Each row is a point. The points of each table are mixes of a few directions, plus a little noise. Count the directions of each table, and those that both share. Where both have some left over, give the other angles between the two spaces (their principal angles), to ten degrees, smallest first.

First:
[[ 34 -31]
 [-17  15]
 [ 30 -28]
 [-24  22]
 [-24  22]]
Second:
[[  4 -30]
 [ -7  50]
 [ -3  21]
 [ -2  16]
 [  0   3]
 [  8 -60]]
Directions: first 1, second 1, shared 0; angles 40

First, 6 rows:
[[ 14  -8 -22   5]
 [-22  12  34  -8]
 [-14   8  21  -5]
 [ 15  -8 -23   6]
 [ 26 -14 -40  10]
 [-19  11  29  -7]]
Second, 5 rows:
[[  9  32 -10   1]
 [-12   8 -17  -5]
 [ -3   1  -3  -1]
 [ -4 -60  32   2]
 [ 10  18  -1   2]]
Directions: first 1, second 2, shared 0; angles 80

First:
[[-16 -22   5 -17  -9 -12   0 -28]
 [  0  40 -31  60  16  53  13  58]
 [-14 -14   1  -8  -6  -4   1 -17]
 [ 10 -11  15 -25  -4 -24  -8 -17]
 [  4 -11  11 -20  -4 -19  -5 -17]
 [ 16   2  11 -13   1 -15  -7  -1]
 [ -7   8 -12  19   3  19   6  14]
 [ -4   3  -5   8   1   8   3   5]
 [ 11   4   4  -3   2  -5  -3   4]]
Second:
[[-30  11 -30  45   3  46  17  23]
 [-37 -24  -8  -2 -11   7   8 -27]
 [  9   3   4  -4   1  -5  -3   2]
 [ 16   3   9 -10   2 -12  -6   1]
 [ 21  12   6  -1   6  -6  -5  13]
 [ 11 -16  20 -34  -6 -32 -10 -25]
 [ -8 -18   9 -20  -7 -16  -3 -25]
 [ 41  21  13  -6  10 -15 -11  22]
 [-29  -8 -15  15  -4  20  10  -5]
 [  7  16  -7  17   7  13   2  21]]
Directions: first 2, second 2, shared 2

First (10 x 11):
[[ 31   4 -25  -4   1 -15 -44  -7  10  41  32]
 [-19 -11  16  18  19  28  25  18  -3 -13   2]
 [ 23 -11  -6  16  21   7 -26  14  10  25  46]
 [ -2 -20  -3 -37 -21   1 -24 -16   1 -10 -15]
 [ 16  -2  10   1  -6 -18  -2   6   5 -21   9]
 [-16 -26   7 -23  -6  21  -6  -4  -2 -15 -13]
 [-21  58 -16   5 -18 -26  40 -24 -16  13 -54]
 [ -4   6  -7  30  30  22   8  14   0  32  23]
 [-12 -16  25 -28 -27  -9  14  -6  -3 -58 -34]
 [  5  19  -1  20   6 -11  14   5  -1   6   4]]
Second:
[[-23  -9   8  -6   0  18  17   0  -2  -6 -18]
 [  7  -4  11   0  -6 -11  13   8  24  13  10]
 [ 14  26   4  33  11 -20   9  10 -22 -38   5]
 [-19 -12 -37 -47 -13  24 -44 -35  -5  52 -22]
 [ 12   2  14  26  13  -6   6  17  -9 -36  17]
 [-17  -6 -22 -38 -17  12 -22 -28  -4  26 -28]
 [ 12  13  -1  27  15  -6   3  11  -3   3  19]
 [ -1 -26 -11 -55 -29   0 -38 -25  10  11 -16]
 [ -3  15   3  -2 -12 -16  22  -4  12  13 -13]
 [ 21  20  13  60  33  -9  13  30 -20 -41  34]
 [ -5 -19  19   3   5  12  18  16  20   3  11]]
Directions: first 4, second 5, shared 4

First (10 x 14):
[[-10 -25   2  -8  -5 -23   0  -3  -4 -11  11  -8   3   2]
 [-15  42  18  10  -4  10  11   6 -23   5 -35 -16  -3  -5]
 [ 22  16 -16   6  11  22  -4  -3  19  10   6  18   0   2]
 [ -4  -5 -13  -9   7 -21  -3 -14   9 -12  18   0  10   4]
 [-17 -29   9 -10  -9 -29   1  -1 -11 -13   7 -14   3   0]
 [ -7  22  33  17 -15  30  11  24 -29  18 -44 -12 -16  -9]
 [ -6  26 -11  -3  11 -10   0 -14   4  -8   3  -2  11   2]
 [  5 -45   6  -4 -10  -4  -4  10   1   1  12   3  -7   0]
 [-16  52  14   9  -1  11  11   3 -22   4 -36 -15   0  -5]
 [ 50 -56 -40  -6  15  13 -22  -7  55   8  60  45   1  10]]
Second (8 x 14):
[[ 20 -30  21 -13  20   5   7  13  -5  21 -11  16  -3   7]
 [ 38 -40  11 -20 -23 -16 -19  29  -3  33  20  36  11   8]
 [ -8  19 -41  14 -20   4 -18 -15  24 -17  30  -4   2  -7]
 [-10  28  18  12 -25 -13  12  -4 -16 -25  -8 -19   4   0]
 [ -4  -7  -9   1  29  18   5  -8  11   2  -6   0  -9  -1]
 [  6  29  -6  33 -25  11  10 -20  17 -47  17 -14  -4   0]
 [ -6 -16  21 -10  48  14  20   1 -10  15 -34  -3 -10   3]
 [-37  15 -16 -17  -5 -23 -17   5 -17  18  -8 -12   9 -10]]
Directions: first 3, second 4, shared 1; angles 50, 70

First (11 x 20):
[[  7   2   5   0  10  -1 -26   3 -12 -10   7  10  -2   5   2  11  -5   8
    0   2]
 [  9  -2  -1  -1   6  -6  -9   3   3   7   2  -7  10  11  17  10 -23  -7
   -1   5]
 [  6   4   1  -3  -6   9 -14  -3  -1   1  11   8  -6  12  21  -1  -2   2
    2  13]
 [ -2   4   6   3   5   4  -1   1 -11  -8  -2   8  -7  -7 -13  -3  18  11
    2  -3]
 [-25  -2   2   3  -5   4  18  -3  -6 -23  -8  15 -18 -33 -60 -13  45  13
   -2 -25]
 [ 12   8   3   1  -1   7  13   1   0  19  -4 -10   3  12  31 -11   2   2
    5  16]
 [ -2 -12 -16  -9 -14 -10  -6  -5  28   9  10 -11  12  13  18  11 -42 -28
   -7   3]
 [  2  -1  -5  -3  -8   2   2  -3  10   9   4  -5   2   8  17  -2 -10  -9
    0   7]
 [ -1  -1   2   0   4  -2 -10   1  -5  -7   2   5  -1  -2  -8   6  -1   3
   -1  -4]
 [ 10   4   5   4  11  -2   6   5  -7  10  -8 -10   8   4  11   1  -3   4
    3   4]
 [-15  -3  -1   4  -1  -4  26   0   2  -6 -13  -3  -1 -22 -37  -9  20   1
   -2 -18]]
Second, 11 rows:
[[ -2  -7   5  11   1  -5 -10 -11  -5  -5  15 -10  11   2  -5  14 -25  14
  -19 -19]
 [  2  -2   9   6   4   1  -8  -9  -3  -4   4  -6   7   3  -4  10 -14   9
  -10 -13]
 [ -5  -8  -9   6  -5 -10  -2   0  -3   1  15  -6   6  -1  -1   1 -16   7
  -14  -9]
 [  8   1  -4  -5   1  -3  -3   9   2   5  -3  -6   7   2  -2 -16  -5   0
   -9  -8]
 [  2  -2  15   9   6   3 -10 -14  -4  -7   5  -7   9   4  -6  17 -17  12
  -11 -16]
 [-15 -14  -3  19  -7 -11  -4 -17  -9  -7  28  -5   5  -2  -1  28 -25  15
  -15 -11]
 [ -9  -4 -14   0  -8  -6   9   5   0   3   6   6  -7  -5   5  -2   7  -5
    6  12]
 [  6  12 -12 -21  -2   6  15  23  10  10 -24  14 -15  -3   8 -31  38 -23
   27  28]
 [  6   6  -4 -11   1   3   4  12   5   5 -12   3  -3   0   2 -18  14  -9
    8   8]
 [  5  17  15 -14   7  21  10   2   7  -2 -33  18 -19   0   5  -2  42 -19
   38  30]
 [  1   1   2   0   1   1  -1   0   0   0  -1  -1   1   1  -1  -1   0   0
    0  -1]]
Directions: first 4, second 3, shared 0; angles 50, 60, 70
